Each row is a point. To make a cloud, some directions were put in groups of two or more. Within a group, all points are equally far from the middle, so they leave a hole (a ring in 2 directions, a hollow ball in 3). The other directions are filled evenly. Then the cloud was stretched, turned, moved and blurred a little. How many holes are there, and how many directions does each take, smallest first?
(in the rows, 128 means zero)

Cloud, 22 rows:
[[177  94 104]
 [149  73 196]
 [152 110 207]
 [ 52  88 117]
 [ 83 108 152]
 [ 73  93 139]
 [148 107 205]
 [110  67 150]
 [145 164  81]
 [133 102 193]
 [121  86  75]
 [178 128  96]
 [208 165 144]
 [127 120  60]
 [130  80 182]
 [ 90  78 143]
 [177 173 174]
 [199 142 115]
 [218 141 132]
 [130  79  86]
 [175  54 148]
 [140 186 131]]
Holes: 1 (2)

Cloud, 30 rows:
[[ 95 210 132 105]
 [186  83  94 129]
 [ 94  97  75 107]
 [120 187  79 138]
 [ 71 123 163 158]
 [160 165  77 159]
 [195 154 104  90]
 [ 71 128 165 159]
 [186 158 181  72]
 [197 108  89 141]
 [196 103  98 150]
 [ 80 125  79 156]
 [119  89 191 106]
 [185 184 173  90]
 [ 68 163 189  95]
 [141 177 189 173]
 [189 157 149  66]
 [183  89 162 143]
 [174 138 101 183]
 [111 195 196 153]
 [141  60 117 127]
 [ 83 194 193 132]
 [183 131 206 109]
 [183 149 198  82]
 [ 88 152  71 149]
 [110 214 180 123]
 [130  63 100 122]
 [ 94  78 133 140]
 [ 78 194 143  91]
 [ 72 123 154 165]]
Holes: 2 (2, 2)

Cloud:
[[ 85  91 150 135 107 153]
 [118 126 107  29 157 106]
 [166 121 157  45 187 119]
 [169 104 114 143 101 171]
 [144 121 213 137 146 113]
 [133 153 148  94 213  44]
 [ 97 104 171  68 117 164]
 [107 140 141 218 172 146]
 [186 153 131 102  89 107]
 [163 102 198 141 124 110]
 [131 158  92 198 231 102]
 [101  72 171 161 123  47]
 [ 99 121 159  74  91 153]
 [171 103 141 142 117  40]
 [ 91  90  83 139 142  74]
 [187 108 130 168 122  94]
 [142 160  93 208 170  83]
 [177 110  77  69 160  76]
 [140 150 123 144 144  31]
 [ 69  68 184 132 115 100]
 [113 127 131 189 233 117]
 [ 82 108 212 135 153 108]
 [186 129 132 198 147 138]
 [ 93 109 115 199 191 129]
 [134  93 145 193 203  93]
 [ 91  93  89 152 183  53]
 [117 117  95  37 142  88]
 [110  99 157 198 174 106]
 [192 124  83 119 188  67]
 [155 145 129 116 237  67]
 [167  94 172  85 186 150]
 [ 63 103 206  97 125 100]
 [186 137 115 201 145 115]
 [126 109 136 130 111 200]
 [ 93  77 159 154 117  43]
 [174 142  78 101 100 118]
 [182  54  98 131 179 114]
 [159 202 142 123 223 120]
 [149 140 117  31 141 114]
 [ 81 104 198 145 121  99]
 [147  84 159 184 150  72]
 [162 152  67  70 149 115]
 [178 130 168  95  87 110]
 [ 85 142 114 157 236 147]
 [129  29  91 116 166 120]
 [158 105 180 176 141 110]
 [148 185 116 135 233  84]
 [192 123  92 184 183 103]
 [147 185  85 183 181  70]]
Holes: 2 (2, 3)

Cloud (93 x 9):
[[ 89 139  87 203  94 171  88  85 132]
 [ 89 106 154 151 129 174 109  46 118]
 [ 62 160 217 154 185 122 156 134 163]
 [155 123  81 180 201 145  81 143 136]
 [176 143 136  84 185 147 186 180  90]
 [202 167 112 145 118 182 129 152 102]
 [ 97  97 143 144  97 147 202 167 138]
 [145 201 167 126 169 117  51 116 159]
 [138 180 217  87 164 146 119 200 104]
 [130  59 161  74 106 130 151 132 152]
 [219  92  67  88 110 134 151 135 117]
 [182 175  81  91 121 124 123 176 104]
 [ 83 116 169 173 114 178  96  71 110]
 [ 61 100 134 149 154 147  74  79 157]
 [ 94 134 111 154  96  92 135 100 226]
 [144 106 132 187 222  91 129 173 118]
 [124 106 121 143 168  90  57 170 173]
 [ 99 151 144 103  78 161  78  77 194]
 [111 170  38 125  72 138  68 138 124]
 [103 148 171  71  90  42 119  85 105]
 [ 62 148 101 187  90 127  83 165 115]
 [109  24 133 129  88  45 125 169 127]
 [220 119  85 125  87  72  95 138  94]
 [122  43 116 155  96 127 138  91 164]
 [ 88  70  76 117 197 174 127  99 155]
 [ 92  99  80  80  81  56 111 108 106]
 [ 75 120 153  52 116 121 172 142 135]
 [141 176  85 111 120  71 202 140 209]
 [149 129 188 206 162  92 108 144  94]
 [186  70  96 107 153 160 141 132  81]
 [156  71 121 110 110 164 115  94 192]
 [131 238 120  95 104 129 132  74 117]
 [ 86 134 134 123 211 122  75 201 119]
 [ 70  66 122 123 197 164 163 131 201]
 [130 167 212 174 175  99  70 112 139]
 [ 78 109  90 136 174 137 144  61 101]
 [ 80 235 207 101 147  95 120 143 100]
 [163 149 115 152 210 207 149 157 139]
 [166 163 138 173 121 170 112 203  72]
 [ 99  74 131 117 249 141 125 184 126]
 [ 81  95 144 177 116 151 177 185 162]
 [ 89 140  99 122 166 151  39 120 140]
 [126 172 114 164 188 233 103 162 133]
 [128  82 135 133  69 104  70 120 187]
 [114  74 154 103 177 186 155 152 142]
 [114  94 128  80 156 188 198 171 151]
 [ 66 128 137 168 126 158  48  70 172]
 [107 154 177 175 192 148 166 109 158]
 [117 134 117 174  48 168 123 113 128]
 [136 161 142 124  80  76 186 139 126]
 [ 35 182 104 201 151 138 120 145 211]
 [212  51 150 117  86  63 104 157  68]
 [187 138 144  56 136  80 125 150 105]
 [ 69 167 113 145  79 115  91 218  98]
 [169 105 109 123  74 174 106 120  86]
 [ 68 135 134 155  84 103  97 130  39]
 [130 168 164 121 178  66 104 217 162]
 [108 129 190 149 230  95 163 143 168]
 [ 52  82 162 141 163 130  78  85 112]
 [ 85 212 228 105 169 119 131 127 101]
 [217 160 147 155  78 104 108 121  85]
 [ 51 160 123  69 141 151 150 147 127]
 [137 221  93 103  88 135 147  67 110]
 [ 40 167 143 202 137 128 131 161 203]
 [ 76 137  83 197 110 140 160 153 146]
 [ 37  78 167 137 183 126  96 131 118]
 [ 75 135 157  91 143 142 139 201 205]
 [ 87 131  24  75 140 147 127  88 153]
 [122 170 159  76  98  95 153  82  82]
 [155 119  61  91  64  87  74 139 148]
 [ 91 140 114 132 179 155  43 136 155]
 [ 82 148 123 190  91 149 108 226 105]
 [113 105 178 150  60 145  81  96 160]
 [ 97  98 200 141  80 127 141 113 136]
 [ 89  82 106 178 113 111  60 130 131]
 [ 72 100  46 133 153 118  85  96 196]
 [ 97 176  91 109  88 196 192 142 147]
 [ 80 179 150 143  53 114 138 157  61]
 [112  82 118 148  86  43 168 131 130]
 [ 79 172 163 122 179  59  92 100  93]
 [143 136 131 132 193 138  73 145  47]
 [197 223  93  92 102 125 101 124 148]
 [ 96  78 135  75 111  83 141 166 190]
 [ 74 116 175 108 140 169 193 132 159]
 [194  97 132 115  93 139 117 153  70]
 [115 136  56  53 152 131 141 170 195]
 [185 171 221 138  91 109 117 110  86]
 [120  31 158 152 154 126 134 179 150]
 [ 76 112 124 180 130 167  69 120  97]
 [143  82 193 131  45 109  82 156 100]
 [108 110 125 162 140 199 122 160  97]
 [185  44 149 144 161 124 146 172 102]
 [ 74  83  86 119 123  67 105 177 119]]
Holes: 2 (2, 4)

Cloud:
[[140 153 126  92 103  54 135 127 173]
 [ 63 138  78 114 146 137  77 217 100]
 [148 170  67 109 152 120 137 181 129]
 [174 154 140  15 186 131 110  91 210]
 [128 110 160 116 215 143 101 108  63]
 [140 111 169 164  96 124 159  77 108]
 [174 126  89  82 137 113 173 120 104]
 [154 215 128 128 176  96 139 120  80]
 [104 187 129 111 172 176 121 158 158]
 [138 113  93 153 106  81  82 145 158]
 [ 41  80 145 130 173 129 129  80 129]
 [191 177 161  84 214 118 106 113 138]
 [152 174 175 122 122 176 145  44 133]
 [136 152  97  61 151 108  97 173 171]
 [102 123 169  98 164 215  95 170 164]
 [138 169 105 145 155  50  98  94 180]
 [166 203  99 132 146 162 141 161 115]
 [126 112 178  96 101 119 106 139 128]
 [ 60 134 114 165 102 146 156  92  67]
 [145 154 130  93 193 130  76 160 198]
 [194 144 160  62 140  98 167 114 165]
 [123 123 141 154 138 169 134  56 152]
 [103 166 113 154 222 178 107 201 134]
 [ 57 123 139 170 122 150 105 107  31]
 [108 117 174 102 227 125 139 134 100]
 [119 131 142 108  56 115 169  47 136]
 [141 140 119 153 199 109  80 133 136]
 [146 151 121 106 185 103 180 176 114]
 [140 130 156 147 194  68 106 109 143]
 [179 143 180 142 186 178  81 130 116]
 [ 97 111 151 119 173 184 114 162  75]
 [126 194  99 139 128 109  54 151 178]
 [155 150 152 102 132  76  94 164  74]
 [143 161 127  94  94 187 188 169  63]
 [ 88 155  96 137 152 105 144  50  83]
 [124 191 140  91 157 124 129  85 112]
 [122 170 138  84 110 133 138  78 110]
 [136 161 133 128 106 124 139  64 125]
 [174 174 129 141 204 137  89 120 108]
 [ 67 150 227 143 124 107 166 148  75]
 [139 132  59  86 153 183 146 101 141]
 [121 123  96 150 236 123  97 132 157]
 [ 70 175 121 111 125 132 106 101  94]
 [ 77 110 209 120 150 172 132  90 107]
 [111 144 233 171 140 178 187 119 113]
 [103 129 155 138 214 121  99  76 150]
 [125 107 211 164 109 189 149 121 122]
 [120  73 132 119 192 125  82 173 161]
 [177 132 117  92 148 138 106 183 151]
 [188 133 128  34 178 115 100  73 192]
 [134 184 182  61 204 146 110 127 170]
 [135 159 154  58 114 158 155  88 177]
 [111 208  90 114 114 136 125 130 118]
 [148 122 214 123 135 193 209 117 131]
 [136  83 112 169  73 138 111  74 111]
 [182 149 106  25 170 148 139  97 137]
 [134 106 121 106 124  89 126  91 126]
 [122 137 166 134 134 127 107  41  73]
 [169 127 107  74 176 132 173 161 199]
 [125 132 153 175  83 173 116 107  67]
 [ 94 180 212 188 216 172 141 166  91]
 [194  82 141 142  98 168 171  46 171]
 [150 162  99 155 178  71 134 147  81]
 [105 103 139  84 185 149 106 156 104]
 [137 113 169 102 184 148  76 194 177]
 [149 149 170 176 187 116  98 161  66]
 [166 215 157  94 101 139 153 190 119]
 [153 159  70  59 231 102 106 159 149]
 [159 110 152 146 116 165 158 136 119]
 [127 109 139  86  62 166  98 115 118]
 [140 151 188 116 175 162 154 142 118]
 [133  93 184 108 111 157 185 105 164]
 [187 182  86 104 220  80  62 100 175]
 [ 88 198 178  87 118  96 110 155 120]
 [106 130  60 103 171  68  95 119  88]
 [175 162 145 175  90 166 183  97  89]
 [ 95  88 124 140 159 176 103 131 133]
 [102 140 106 184 141 155 128 142 103]
 [159 129 179  89  95 166 131 103 116]
 [141  78 125 103 131 110 111  65 162]
 [164 128  52 135 130 136 126 108 138]
 [143 155  78  95 124 111 142 123  67]
 [154 108 100  75 105 176  93  86 195]
 [165 171 174 100 167  67 142 134 109]
 [143 123  81  55 205 125 153  79 143]
 [134 111 136 158 155 159  78 128 104]
 [120 171 172 184 202  85 152 114  64]
 [103 162 106 143 136 111 187 165 147]
 [117 130 187 170 188 182 130 183 112]
 [115 139  77 132 119  89 143 191 137]
 [108 111 185 178 117 124 139  72 136]
 [115 165 108 119 183  82 111 171  98]
 [164 150 161 172 184 159 134 139 101]
 [152 100 141  36 127 124 126  58 183]
 [104 117 107 152 181 147  75 173 125]
 [124 134 120  92 151  77 128 142 140]
 [114 216 159 138 116 108 108 119 112]
 [105 127  76 168 138 124  95 140  68]
 [185 114  80  58 131 150 115 113 163]
 [130 170  87  79 119 126 101 167 167]
 [ 90 134 228 170 171  87 132 121  66]
 [145 137 159 123 121 140 145   7 173]]
Holes: 0

Cloud:
[[132  94 174 113 108 102 146  75 155]
 [136  50 104  90 118 122  88 153 121]
 [118  83 121 139 104 137  96  46 145]
 [109 192 148  84 118 167 116 220 129]
 [ 62 100 141 111 122 128 144 173  90]
 [139  85 189 119  85 209  61 127 129]
 [ 74 133 197 176 133 182 132  63  99]
 [ 87 137 141 136 141 181 162 139 141]
 [183  56 155 186  87 149 132 134 162]
 [163  59 141 163  73  87 107 146 164]
 [156  68 119 146  81  48  72  65 126]
 [147  84  88 130  82 111  75  72  62]
 [205 137 130 139  65 130  69  85 202]
 [ 70  81  84 143  98 168 149  99 179]
 [ 81 169 213 117 185 219 109  67 124]
 [186  20 163 137  73  68  95 146 169]
 [ 94 143 126  76  92 116  75 152 195]
 [166  90 133 128 137 154 111  12 159]
 [114 150  79  86  79 125  88 143 134]
 [180  46 153 141  53 112 135 178 170]
 [154 187  87 101 170 164 132  96 126]
 [149 157 113 156 136 113 157  83 159]
 [ 67 142  85 101  61 112  94 170 152]
 [ 68 133  78 144 107 158 115 118 117]
 [113 118 163 118 204 180 109 152 132]
 [176 125  98 173 113 120  55  81 118]
 [ 77 179 213 116 161 198 114 150 199]
 [118 186 161 111 122 182  82 100  95]
 [ 66  91 147 110  59 109 105 154 219]
 [182  62 166 121 108 112  57 168 149]
 [184 103 171 110 173 161 115  96  99]
 [141 148 140  87  70 141  62 178 233]
 [ 52 133 149 104  81 142 109 116 147]
 [130 122 135 124  65 123 146  62 177]
 [132 123 187 123  74 154  91 194 186]
 [ 92  93 124 152  43 167 142 133  90]
 [153 121 108 129  95 120 168  94 119]
 [ 77 165 130 134 104 209  95 127  92]
 [149 129 186 195 189  76 103 137  77]
 [196  52 132 148  75 162 162 107 144]
 [112  95 192 143 116 129  86 134 113]
 [ 94  94  77 134 159 110 146 133  81]
 [135  78 104 156 107 181 175 131 147]
 [166  76 160 113 177 138 147  74  82]
 [128  92 134  89  78 181 132 123 162]
 [165 140 106 188 124 104 182  78  79]
 [150 127 186 123 104  91  62 128  48]
 [156 136 156 148  86 164  89 115 129]
 [106 152 119  37 100 131 122 161 120]
 [115 167 159 166 131 176 115 148 145]
 [ 87 120 163 173  65 100  53 114  97]
 [ 59 104 139 119  69 157  95 134 170]
 [132 105 188 122  51 137  95 218 178]
 [100 165 182 134 161 249 115 133 128]
 [120 154 161 195 140 142  50  78 126]
 [119  94 141 150 123 137 167  87 158]
 [121 143 128 121  52 119  95 155 112]
 [195  56 153 124  99  90  57 179 133]
 [151  71 151 147  66  94 161 122 172]
 [ 68 155 159 123 116 131  56 159 134]
 [185  68  88 122  75  63  97 201 136]
 [103 118 161 156  88 139 149 147 159]
 [ 32 154 153  99 172 209 102  87 101]
 [144  53 165  86  65 139  64  97  84]
 [139 155  96  86 141  28 156 131 117]
 [134 109 117  94  60 129 115 114 189]
 [153  99 117 179  90 200 134 147 166]
 [132  35 136 161 112 144  96 135  93]
 [120  97 122 172  91 111  86 144 151]
 [180 127 152 140 200 189 146 100 132]
 [ 67 173 176 162 143 217 127 117 195]
 [ 86  77 111 128  90  85  86 164 100]
 [ 66 206 143 108 129 145 110 161 196]
 [ 78 122 164 156 156  77 111  48 120]
 [139 142 145 105  65 126 111 146 160]
 [ 97 128 173 101  82 138 111  99 207]
 [100  99 130 194  97  45 112 126 117]
 [114 112 146  92 196 120 126 106  94]
 [ 64 115 133 126 126 169 133 157 192]
 [157 123 141 160 163 161 142 157 101]
 [119 112 151 111 159 159  67 181  98]
 [110 136 126  63  78  83 137 165 143]
 [145 167 151 106 111 199  59  99  82]
 [ 83 182 187  87 145 111  68 130 105]
 [207  83 136 173 118  76  70 116  53]
 [117  95  79 133 124 129  72 124  40]
 [ 92 120 129 150 115 110 142  78 162]
 [ 67  77 152 113 112 176  62 175 109]
 [ 52 154 147 123 173 176  96  80 101]
 [141 158 171  84 196 125  80 120 165]
 [149 115 170 152 118 112 104 165 132]
 [137  93 178 137 118  53 153 103 119]
 [165  58  76 196  54 105 165 123 109]
 [124  51 136 148  85 143 113  69  96]
 [ 70 169 120 100  97 191 105 136 117]
 [120  59 147 131  76 116 101 100 109]
 [143  98 117 145 137 103  97  23  68]]
Holes: 0

Cloud (91 x 9):
[[ 54  97 110 202 199 154 173 136 126]
 [ 75 126 214  98 143 105 127 172 132]
 [139  73 187 147 134 152 183  97 195]
 [168  68 137  66  57 129 129 144 161]
 [142  53  96 150 124 212 169 211 176]
 [109 105 174 123 196 108 158 220 154]
 [132 112 141 147  83 132  56  86  78]
 [105 100 122  95 143 154 141 191 177]
 [168 115 156 143  99  93  90 173 178]
 [106 139 211  91  66 150 158 152 113]
 [ 89 118 190  91 194 103  92 119 152]
 [ 84  70  80  62 104 183 142 173 135]
 [123 103 196 122  86 100 147 125 140]
 [158 133 180  59  99 112 156 145 149]
 [164 158 178 126  97 196 156 158 105]
 [133 173  83 156 167 194  71 124 130]
 [ 91  84 131  83 116 195 122 195 148]
 [108 120 134 152 120 150 154 165  92]
 [143  84 220  78  72 142 188 182 163]
 [110  53  65 170 198 167 119 155 133]
 [108 127 129 180 102 246 163 144 118]
 [144 186 138 118 117 148 156 171 140]
 [162 100 200  95 131  65 162 233 156]
 [108  94 139  75 114 205 131 161 150]
 [201 162 110 157 156 148 156 109  95]
 [174  91 197  54  68 110 168 181 166]
 [163 100 178 168 149 128  77 149 108]
 [166  89  62 138 132 204 138 205 124]
 [105 175 111 104  91 198 138 104 181]
 [108 154 136 169 119 136 104 130 145]
 [166  90 148  70 120 195 119 175 196]
 [145  55  97 112 124 135 145 173  76]
 [191 109 151  88  47 109  97 104 155]
 [168 152 151 174  90 134 164 109 146]
 [136 124 120 170  74 182 173 150 109]
 [145 141  89 191 151 124 148  98 117]
 [148  87  91 146 215 135 163 167 189]
 [121  79 120 201 204 125 159 132 123]
 [125  30 175  38 120 121  69 176 108]
 [ 76  52 124 123 219 184 153 153 127]
 [ 96 123 142  83 129 138 180 153 208]
 [112  64 174  89 188  88 131 216 138]
 [134  98 102 191 136 104 147 126  82]
 [168  79 107  61 114 205 111 157  87]
 [101  57 198  73 211 110 165 193 163]
 [142 111 147  60 165 103 111 127 207]
 [118 106 146  65 141 199 123 177 128]
 [209 109 125 121  89 181 126 191  77]
 [104  89 214 155 154  84 140 170 141]
 [100 111 107 114 187 143 131 207 104]
 [152  69 207  93  57  88  77 104 159]
 [201  97 156  63  69 119 102 122 163]
 [117 163 152 170 176  98 150 183 146]
 [ 76 117  36 142 154  89  83 177 142]
 [149 133 202 204 145 129 107 127 163]
 [203 113 163  95 146  41 105 138 178]
 [ 81  30 140 112 102 175  97 116 119]
 [158 175 147 201 145 199 160 134  88]
 [109 106 136  58 133 152  98 127  99]
 [125 194  87 152 189 147 136 141 191]
 [141  35 137 137 127 135 120  97 101]
 [129  52 191  71 120 167 107 170  76]
 [121 103  77 236 209 131 158 129 180]
 [113 140  49 187 160 159  94 113 142]
 [109 111 131  99 185  96 119 162 210]
 [101 131  71 190 220 191  70 137 130]
 [109 158 141 188 224 102 112 132 141]
 [136  73 149  90 108 115 155 168 136]
 [144  57 141 154 130  93 100 113  92]
 [136 101 102 138 160 131  54 115 132]
 [107  42 237  71  78 133 142 160 118]
 [126  39 138 100  49 179 132 131  68]
 [177  86 146  89 150  94 158 218 135]
 [122 111 106 182 176 136  77 136 173]
 [ 96  61 122  49 143 182  77 162 130]
 [ 72 123  76 151 165 102  96 193 139]
 [ 93  56 153  70 209  83 148 174 136]
 [117  92 158  88  81 173 121 176 200]
 [129  55 146 147 114 102 114  94 104]
 [148  90 125  71  76 106 117 201 109]
 [158  99 169  96  78 223 199 120  87]
 [ 94  93 163 149 174 153 180 180 138]
 [132 131 160 148 155 104 113 153 131]
 [126   7 119  71 138 199 123 152 105]
 [127  89 106 182 107 203 115 149  94]
 [164 110  73 103  74 206  99 115 125]
 [ 93 105 160 126 140  80 163 191 195]
 [203 133 141 111 120  96 136 200 152]
 [109  80 134 203 164  79 145 126 144]
 [110  58  66 164 214 122 147 173  75]
 [ 79  55 146 154 156 158 150 171  86]]
Holes: 0

Cloud, 106 rows:
[[ 94 107 172  91  81 160 120  90  50]
 [115 142 192 110 169 129  97 138 190]
 [110 181 152 179 112 160 177  68 109]
 [193 152  78 100 133 157 151 119  98]
 [106 148 140 140  96 157 101  52 126]
 [126  73 164  99  61 173 147 108  98]
 [137 150 130 118 145 189 223 109 159]
 [ 81 196 141 115 121 131 105 127  63]
 [190 169 162 107 132 118 133  98 153]
 [155 153 108 105 129 112 132 118  43]
 [168 156 123 174 158 159 108 119  80]
 [175 107 133 144 181 162 185 103 180]
 [192 121 146 127 145 150 168 103  68]
 [115 148 160 120 117 195 113 131 152]
 [ 96 151 183 177 117 175 150 143 147]
 [121 151 154 134  53 201 168  98 160]
 [ 91 152 166 130 105 161 197 108 138]
 [ 87 157 123 170 157  79  68 110 163]
 [163 144  67 103 187 122 102 136 100]
 [171 187 172 167 200 109 121  64  97]
 [116 148 141 147 137 176 127  51  63]
 [ 92 115 122 180 211 173 148 123 131]
 [218 177  84 141 173 116 153  92 152]
 [125 159 151 132 161 202 127  68 112]
 [ 77 159 178 149 178 159 139 122 121]
 [145 154  71 148 221 164 174 151 131]
 [165 157 143 166 180 164 167 108 220]
 [140 157 102  94  60 128 142  80 160]
 [131 156 173  95 184  98 117 191 119]
 [117 176 198 130 176  92  88 109  97]
 [ 95 204 169 177 222 108 151 180 111]
 [ 78  82 169 133 113 161 169 110 146]
 [145 162 171  95 122 134  97 109 190]
 [120 143  97 109 155 148 128  46 124]
 [ 50 180 162 134 160 138 152 147 158]
 [149 113 122 124 198 155  91  90 118]
 [119 154 106 172 115 116 199 138 101]
 [180 167 148 122 177 175 187 134 104]
 [185 131 142 154 184 175 160  75  55]
 [112 158 132 162 169 131 130  47 122]
 [139 118  74  98 209 144 131 161  79]
 [138 109 180 146 127 167 162 131 118]
 [149 160  99 172 179 142 118  70  84]
 [166 128 160 136 108 126 100 128  98]
 [108 107 159 125 104 109 172 109  98]
 [111 153 148 192 129 148 141  52  82]
 [145 174 150 115 186  99  92 157 113]
 [108 118 157 137 128 142 157 143 189]
 [146 151 133 185 165 150 149 102 182]
 [165 154  72  94 184 163 147 107  70]
 [135 115 153  80  86 150 177  96  88]
 [118 116 139 107 110 124 162 119  88]
 [ 90 154 170 155 171  95 147 106 104]
 [138 134 169 121 201 180 108 133 155]
 [ 93 108 233 139 130 117 106 145 104]
 [133 126 169 139 132  87 168 166 132]
 [201 150 153 180 141 135 102 119 163]
 [115 176 119  75 120 162 139 130  91]
 [168 187 119 171 178 143 164 137  96]
 [141  83 119 154 156 187 160 148 129]
 [151 137 130 122 249 146 156 121 105]
 [155 154 112 153 198 197 137 106 138]
 [180 128 162 137 208 132  93  77  65]
 [180 149 165 138 148 118  57 150 155]
 [113 135 169 125 175 102 172 153 185]
 [126 159 164 106 161 117 195 109 142]
 [113 106 132 131  76 144 165  64 133]
 [133 187  85 143 131 153 126  56 109]
 [127 100 169 167 117 149 176 122 182]
 [112 131 181 148 202  86 167 143 121]
 [108 101  81 117  90 165 192  70 122]
 [143 139 134 139  76 134 115 131 159]
 [141 128 164 141 153 140 157 127 237]
 [121 100 150 112 107 172 137 104  77]
 [189  64 130 106 109 133  95  82 108]
 [115 148 132  86 143 183 139 133 134]
 [128  98 125  93  89 179 132  56  97]
 [103 178 113 122 146 150 148  61 114]
 [122 121 161  77  95 209 138 106 131]
 [ 79 133 136  73 170 143 184  97 103]
 [ 87 196 190 179 215 110 155 141  96]
 [113  91 120 142 143 132 194 155 142]
 [120 130 127 131 235 181 141 111 115]
 [124 161 131 199 111 107 172 118 115]
 [117 176 129 145 165 128 159 164 100]
 [ 78 124 104 128 166 157 202 149 123]
 [160 165 145 112 144 178  75 115 118]
 [166 173 133 106 169 127  95 105  59]
 [ 89 156 152  72 134 156 155 117  64]
 [114 144 219 166  89 118 122 177 147]
 [118 121 125 213 176 144 129 101 158]
 [159 114 179 124 169 155 127 146  68]
 [151 156 116 168 226 111 152 178 102]
 [160 154 149 127  65 188 140 117 104]
 [141 158  90 171 169 124 128 166 129]
 [112 178 169  82 133 119 162 104  78]
 [ 68 149 140 185 183 132 160 135 132]
 [156 159 150  94 207 154 157 129  61]
 [ 97 177 154 122  86 123 138 178  86]
 [125 131 211 122 197 138 119  85  66]
 [140  98 183 133 161 148 162 107 166]
 [144 175  96 120 155 106 129  81  92]
 [193  86 110 155 201 132 157 110 161]
 [155 120 105 124 161 174 114 106  65]
 [156  74 144 144 183 140 100 115 119]
 [230  74  80 121 170 130 172  59 134]]
Holes: 0
